Each point is reached from the start by the listed moves, each made 0, 1 or 2 times, or once backwards (-1), plus a little noise. Say if it took an odd or an even number of moves. Then give how often each move was made.
In the rows, zero is written as 128.

Moves:
(1): [127 153 112 161 116 124]
(2): [135 127 152 132 131 156]
(3): [118 140 121 152  94 132]
Start: [128 134 151 138 131 125]
Points:
[139  97 174  82 177 125] => even (-1, 0, -1)
[138 182 167 212 113 175] => even (2, 2, 0)
[116 124 136 124 107 106] => odd (-1, -1, 1)
[128 175 102 178 141  83] => even (2, -1, -1)
[122 113 143 103 142  99] => even (-1, -1, 0)

Moves:
(1): [146 114 117 141 137 128 121 133 128]
(2): [120 115 129 134 127 157 114 104 109]
(3): [146 137 121 118 118 123 105 141 135]
(4): [142 145 124 128 131 132 123 144 120]
(5): [142 123 129 147 140 101 125 103 136]
(6): [125 122 147 126 117 132 128 138 119]
(7): [133 122 130 102 125 140 158 134 123]
(8): [136 136 142 139 129 142 132 133 152]
(9): [109 141 139 151 104 138 140 121 124]
Start: [129 128 130 122 140 135 125 142 129]
Points:
[174 152 165  78 178 132 219 168 181] => even (-1, -1, -1, 1, 1, 0, 2, 2, -1)
[154 132 156  97 146 225 208 195 142] => even (1, 0, -1, 1, -1, 0, 2, 2, 0)
[239 120 111 113 156 113 149 174 223] => even (2, -1, 2, -1, 1, -1, 2, 2, 0)
